Each row is a point. To make a cloud, some directions were put in groups of two or more. Within a group, all points are equally far from the middle, so they leave a hole (a ring in 2 directions, a hollow ball in 3). The other directions are filled evenly. Then the cloud was stretched, turned, moved and blurred a little. How many holes are there, and how many directions does each take, smallest first?
In the rows, zero is written as 128.

Cloud (14 x 2)
[[131, 84],
[101, 162],
[141, 140],
[73, 130],
[133, 121],
[62, 109],
[86, 122],
[153, 165],
[135, 110],
[65, 105],
[113, 73],
[66, 128],
[127, 99],
[131, 145]]
Holes: 0

Cloud (19 x 3)
[[162, 115, 184],
[181, 129, 112],
[126, 171, 160],
[81, 135, 146],
[167, 104, 117],
[81, 155, 123],
[125, 145, 175],
[135, 82, 112],
[122, 162, 97],
[146, 101, 170],
[167, 119, 189],
[138, 87, 151],
[129, 85, 150],
[144, 98, 167],
[125, 84, 150],
[168, 174, 115],
[158, 114, 184],
[118, 118, 171],
[188, 105, 162]]
Holes: 1 (2)

Cloud (46 x 6)
[[110, 173, 131, 137, 141, 101],
[116, 160, 92, 128, 101, 70],
[76, 116, 96, 115, 127, 112],
[136, 124, 75, 154, 174, 126],
[121, 133, 112, 85, 151, 140],
[109, 182, 90, 130, 82, 119],
[122, 124, 93, 94, 165, 124],
[99, 174, 85, 124, 120, 145],
[109, 156, 90, 140, 158, 81],
[90, 70, 155, 116, 117, 159],
[124, 148, 71, 143, 139, 62],
[129, 104, 67, 128, 172, 104],
[125, 103, 134, 110, 60, 162],
[122, 138, 49, 137, 137, 68],
[135, 115, 30, 106, 123, 96],
[100, 130, 156, 125, 88, 109],
[139, 82, 109, 115, 76, 159],
[135, 162, 73, 147, 171, 98],
[72, 118, 108, 144, 100, 124],
[135, 120, 99, 175, 148, 94],
[91, 72, 146, 111, 102, 153],
[132, 71, 129, 122, 86, 143],
[97, 150, 122, 137, 75, 106],
[87, 123, 96, 150, 84, 140],
[164, 133, 76, 150, 91, 91],
[113, 137, 185, 138, 113, 158],
[117, 139, 179, 121, 109, 166],
[152, 145, 45, 159, 107, 116],
[91, 99, 108, 89, 98, 131],
[139, 98, 83, 132, 173, 134],
[144, 152, 46, 117, 157, 129],
[102, 107, 154, 99, 95, 124],
[116, 70, 99, 146, 148, 135],
[147, 185, 53, 138, 143, 108],
[129, 115, 97, 177, 149, 98],
[103, 169, 108, 143, 76, 138],
[154, 187, 63, 120, 93, 89],
[135, 159, 29, 105, 124, 120],
[119, 140, 125, 105, 91, 89],
[125, 105, 64, 119, 165, 97],
[146, 175, 28, 130, 119, 99],
[80, 99, 116, 100, 126, 128],
[112, 87, 102, 162, 157, 134],
[135, 142, 106, 81, 142, 142],
[106, 76, 106, 156, 148, 138],
[130, 122, 121, 92, 125, 94]]
Holes: 3 (2, 2, 2)

Cloud (81 x 8)
[[170, 124, 115, 101, 89, 157, 130, 83],
[90, 185, 139, 128, 135, 169, 79, 170],
[151, 137, 98, 112, 115, 88, 114, 165],
[142, 113, 115, 96, 65, 122, 182, 138],
[75, 87, 129, 108, 104, 127, 129, 124],
[145, 125, 128, 115, 66, 159, 121, 99],
[145, 156, 154, 100, 109, 102, 124, 108],
[92, 93, 92, 131, 166, 155, 148, 68],
[105, 118, 81, 119, 163, 131, 80, 164],
[109, 181, 144, 45, 108, 127, 127, 156],
[109, 194, 124, 41, 135, 109, 106, 168],
[152, 160, 129, 63, 167, 115, 160, 116],
[94, 186, 125, 48, 119, 123, 105, 160],
[93, 102, 131, 125, 173, 177, 97, 98],
[76, 153, 137, 58, 140, 179, 157, 160],
[93, 71, 98, 163, 101, 159, 147, 98],
[166, 99, 90, 105, 133, 146, 160, 138],
[79, 162, 83, 111, 153, 148, 163, 100],
[135, 68, 90, 116, 144, 103, 129, 68],
[104, 166, 76, 89, 143, 91, 101, 162],
[191, 117, 132, 108, 116, 145, 117, 129],
[144, 114, 130, 183, 125, 117, 115, 148],
[135, 158, 162, 51, 153, 126, 137, 160],
[142, 215, 103, 123, 91, 116, 94, 167],
[134, 198, 115, 152, 92, 144, 177, 160],
[149, 185, 88, 175, 126, 133, 155, 142],
[112, 127, 155, 97, 135, 97, 120, 108],
[134, 144, 92, 93, 74, 138, 182, 153],
[183, 145, 120, 106, 119, 136, 97, 154],
[107, 114, 114, 132, 180, 128, 161, 84],
[70, 103, 137, 113, 144, 183, 99, 108],
[137, 126, 138, 123, 73, 140, 105, 174],
[163, 123, 91, 110, 63, 145, 143, 113],
[63, 120, 156, 110, 141, 147, 169, 162],
[76, 128, 137, 128, 139, 125, 174, 148],
[146, 184, 101, 96, 115, 115, 114, 92],
[111, 112, 172, 71, 153, 119, 176, 162],
[101, 174, 119, 164, 111, 176, 113, 200],
[118, 186, 115, 124, 144, 118, 106, 108],
[114, 78, 128, 157, 163, 115, 126, 131],
[145, 161, 111, 185, 107, 140, 166, 115],
[156, 118, 102, 173, 97, 148, 121, 69],
[88, 131, 165, 58, 118, 152, 181, 141],
[168, 88, 75, 142, 110, 135, 109, 97],
[120, 169, 136, 143, 79, 163, 177, 176],
[168, 201, 140, 91, 114, 117, 165, 142],
[122, 127, 53, 144, 146, 161, 159, 121],
[115, 173, 112, 77, 124, 105, 118, 106],
[91, 150, 128, 101, 162, 201, 133, 134],
[97, 95, 113, 69, 154, 147, 86, 131],
[148, 154, 133, 54, 153, 146, 103, 145],
[157, 120, 77, 137, 141, 141, 178, 122],
[121, 113, 141, 87, 101, 137, 168, 193],
[129, 88, 125, 56, 134, 154, 126, 81],
[159, 177, 124, 71, 147, 104, 108, 125],
[111, 107, 127, 56, 149, 173, 159, 112],
[81, 119, 101, 142, 119, 120, 148, 120],
[131, 130, 133, 173, 141, 186, 104, 134],
[150, 162, 77, 170, 123, 171, 154, 111],
[135, 162, 143, 111, 127, 105, 110, 107],
[118, 95, 147, 56, 103, 150, 157, 82],
[172, 133, 82, 133, 77, 132, 126, 91],
[182, 149, 102, 118, 123, 107, 172, 154],
[58, 136, 121, 118, 131, 156, 158, 175],
[155, 168, 84, 114, 125, 162, 63, 150],
[121, 160, 104, 51, 130, 91, 136, 182],
[162, 96, 125, 148, 100, 120, 215, 105],
[84, 180, 127, 133, 115, 202, 133, 139],
[137, 162, 131, 105, 160, 134, 179, 94],
[157, 105, 121, 100, 127, 144, 149, 177],
[97, 156, 124, 117, 148, 143, 179, 89],
[139, 81, 137, 86, 164, 126, 167, 148],
[162, 117, 105, 133, 111, 160, 83, 128],
[98, 138, 100, 128, 175, 116, 136, 100],
[66, 113, 95, 105, 148, 185, 155, 132],
[111, 194, 139, 139, 142, 133, 97, 150],
[144, 160, 120, 153, 114, 126, 84, 176],
[128, 99, 126, 129, 107, 86, 131, 138],
[140, 86, 118, 77, 105, 91, 181, 91],
[104, 177, 128, 42, 106, 149, 161, 135],
[85, 125, 195, 122, 122, 184, 164, 135]]
Holes: 3 (2, 2, 3)

Cloud (98 x 9)
[[99, 121, 155, 171, 130, 91, 86, 105, 114],
[132, 96, 107, 168, 170, 152, 148, 141, 117],
[92, 133, 135, 138, 133, 155, 110, 82, 134],
[128, 86, 111, 124, 193, 178, 105, 135, 113],
[146, 121, 171, 196, 98, 182, 102, 118, 155],
[162, 100, 133, 183, 100, 175, 95, 115, 147],
[152, 185, 128, 95, 108, 135, 83, 122, 143],
[90, 195, 131, 139, 124, 162, 141, 97, 132],
[85, 105, 142, 120, 137, 142, 180, 88, 129],
[104, 173, 136, 172, 172, 123, 93, 169, 139],
[100, 40, 156, 168, 142, 147, 147, 135, 135],
[96, 148, 122, 145, 146, 64, 136, 119, 174],
[101, 186, 105, 143, 164, 157, 87, 171, 150],
[100, 152, 124, 161, 125, 85, 129, 143, 178],
[51, 90, 145, 144, 154, 92, 152, 105, 126],
[120, 160, 100, 157, 159, 176, 51, 135, 157],
[117, 65, 161, 208, 96, 69, 131, 138, 97],
[125, 144, 108, 143, 191, 128, 79, 165, 147],
[101, 118, 147, 110, 126, 128, 152, 68, 121],
[113, 122, 183, 99, 115, 166, 141, 103, 131],
[175, 174, 182, 155, 64, 83, 156, 142, 127],
[172, 158, 206, 172, 103, 102, 127, 104, 164],
[93, 115, 120, 145, 192, 155, 116, 85, 129],
[131, 165, 122, 163, 105, 161, 155, 132, 158],
[143, 83, 130, 145, 162, 117, 65, 106, 124],
[129, 68, 135, 141, 145, 167, 117, 144, 164],
[132, 172, 138, 116, 132, 93, 134, 119, 174],
[156, 76, 120, 154, 160, 194, 126, 83, 106],
[130, 147, 170, 127, 119, 71, 186, 114, 145],
[125, 68, 163, 160, 78, 175, 140, 118, 114],
[140, 63, 171, 162, 156, 130, 100, 112, 102],
[50, 119, 149, 172, 190, 152, 114, 119, 135],
[124, 192, 131, 116, 123, 136, 129, 139, 172],
[129, 170, 130, 121, 124, 109, 84, 119, 173],
[102, 132, 139, 151, 207, 149, 92, 100, 153],
[149, 101, 124, 140, 103, 229, 101, 151, 157],
[143, 123, 128, 199, 75, 110, 107, 164, 131],
[93, 113, 174, 136, 159, 122, 99, 98, 160],
[154, 97, 125, 161, 189, 186, 68, 118, 144],
[165, 161, 108, 166, 120, 171, 97, 169, 127],
[67, 113, 110, 145, 200, 84, 119, 134, 145],
[152, 57, 96, 171, 108, 181, 87, 149, 126],
[79, 127, 138, 139, 198, 49, 113, 137, 158],
[75, 134, 147, 181, 138, 90, 114, 122, 106],
[145, 134, 147, 129, 81, 106, 178, 157, 118],
[110, 129, 150, 118, 118, 112, 168, 153, 142],
[72, 114, 135, 143, 99, 143, 188, 139, 117],
[144, 141, 124, 115, 106, 140, 137, 156, 158],
[133, 155, 147, 126, 108, 97, 179, 69, 145],
[191, 118, 153, 126, 187, 160, 105, 128, 139],
[136, 65, 161, 145, 89, 98, 177, 140, 88],
[142, 94, 123, 188, 79, 160, 85, 179, 112],
[177, 106, 99, 137, 155, 95, 86, 142, 126],
[152, 111, 180, 146, 119, 98, 169, 154, 115],
[92, 122, 176, 118, 131, 126, 133, 104, 104],
[149, 128, 126, 139, 140, 197, 53, 136, 127],
[205, 127, 143, 137, 99, 140, 96, 147, 147],
[109, 93, 86, 112, 163, 120, 108, 152, 104],
[173, 95, 134, 176, 106, 97, 88, 120, 162],
[131, 138, 130, 180, 103, 115, 145, 122, 81],
[101, 86, 101, 126, 91, 128, 128, 163, 137],
[132, 164, 167, 147, 160, 118, 119, 92, 119],
[120, 148, 151, 146, 207, 126, 96, 104, 153],
[162, 93, 114, 116, 121, 111, 159, 121, 139],
[53, 73, 106, 184, 155, 134, 115, 156, 88],
[110, 109, 177, 111, 90, 190, 146, 117, 123],
[153, 152, 145, 145, 47, 134, 155, 84, 128],
[91, 146, 115, 159, 95, 169, 82, 123, 163],
[157, 181, 143, 119, 88, 108, 94, 105, 106],
[126, 121, 133, 153, 128, 123, 136, 168, 84],
[105, 97, 123, 126, 189, 197, 69, 144, 137],
[157, 75, 171, 159, 85, 158, 113, 148, 92],
[163, 109, 119, 112, 174, 174, 84, 130, 123],
[56, 108, 137, 133, 156, 108, 115, 173, 135],
[99, 133, 106, 109, 125, 93, 106, 166, 147],
[137, 73, 117, 125, 128, 205, 151, 125, 136],
[128, 127, 148, 185, 100, 161, 160, 136, 86],
[104, 117, 101, 116, 123, 146, 78, 146, 156],
[113, 167, 86, 116, 107, 85, 110, 136, 140],
[85, 130, 121, 128, 65, 153, 96, 150, 108],
[172, 65, 131, 149, 128, 132, 91, 159, 140],
[112, 22, 139, 182, 143, 83, 96, 140, 90],
[73, 79, 154, 128, 150, 157, 116, 138, 151],
[60, 147, 154, 176, 114, 155, 131, 105, 150],
[122, 82, 160, 168, 198, 167, 124, 130, 118],
[169, 111, 119, 152, 96, 71, 121, 167, 98],
[71, 126, 148, 140, 177, 188, 136, 111, 167],
[188, 156, 197, 166, 93, 131, 129, 105, 111],
[117, 63, 118, 152, 175, 113, 124, 153, 97],
[96, 149, 104, 116, 130, 105, 154, 134, 148],
[77, 94, 101, 127, 153, 61, 94, 168, 139],
[102, 135, 176, 176, 75, 137, 149, 106, 138],
[89, 128, 156, 193, 202, 172, 107, 131, 132],
[194, 122, 136, 144, 154, 141, 122, 116, 151],
[94, 110, 151, 155, 73, 120, 100, 120, 143],
[130, 96, 157, 180, 107, 71, 101, 113, 87],
[158, 126, 134, 189, 127, 152, 132, 94, 146],
[104, 154, 149, 122, 86, 105, 132, 184, 144]]
Holes: 2 (2, 4)
